Each point is reached from the start by the listed moves, each made once or not at all, plus a little noise. Say if it took an odd or an even number of moves. Then give how often each move was made.
In the rows, zero is written as 128.

Moves:
(1): [174 144 152]
(2): [129 196 120]
(3): [ 92 140 209]
Start: [137 114 168]
Points:
[138 115 165] -> even (0, 0, 0)
[101 125 248] -> odd (0, 0, 1)

Moves:
(1): [149 126 116 144 147 152 139 137 127 131 135 114 143 136]
(2): [125 172 129 134  92 153 126 133 133 124  88 130 137 158]
(3): [156 124 175 118 110 108 134 118 132 136 126 141 129 126]
(4): [132 119 126 153 120 113 128 116 119 126 125 128 132 125]
(5): [106 157 145 149 145 118 143 127 148 129 135 151 125 143]
(6): [127 130 143 143 131 173 125 131 111 135 104 133 116 114]
(7): [114 143 119 137 116 126 147 132 132 146 125 119 130 122]
(8): [116 122 129 138 123 127 120 159 123 120 144 116 143 133]
(9): [125 131 128 136 123 141 121 120 164 130 110 120 120 118]
(10): [126 140 128 123 133 107  93 138 127 158 137 130 111 136]
(11): [131 154 150 132  90 162  96 110 119 134 172 132 135 127]
Start: [110 158 147  87  98 110 152 123 133 120 104 120  83 113]
Points:
[105 246 236 118  17 140 127 129 146 122 134 151 113 162] -> odd (0, 1, 1, 0, 1, 0, 0, 1, 0, 0, 1)
[142 174 214 154 108 135 180 112 128 137  90 144  90 120] -> odd (1, 0, 1, 1, 1, 1, 0, 0, 0, 0, 0)
[102 249 193 145  61 121 151 166 195 167  82 119  98 161] -> even (1, 1, 1, 0, 1, 0, 1, 1, 1, 1, 0)
[ 88 224 242 146  36 169 141 127 165 156 124 132  83  97] -> odd (0, 0, 1, 0, 1, 1, 1, 1, 1, 0, 1)
[132 241 217  87   8 141  81 103 170 164  97 134  75 136] -> odd (0, 1, 1, 0, 0, 0, 0, 0, 1, 1, 1)
[140 144 207 118  74 119 154 103 113 133  78 136  78  92] -> odd (0, 0, 1, 1, 0, 1, 0, 0, 0, 0, 0)
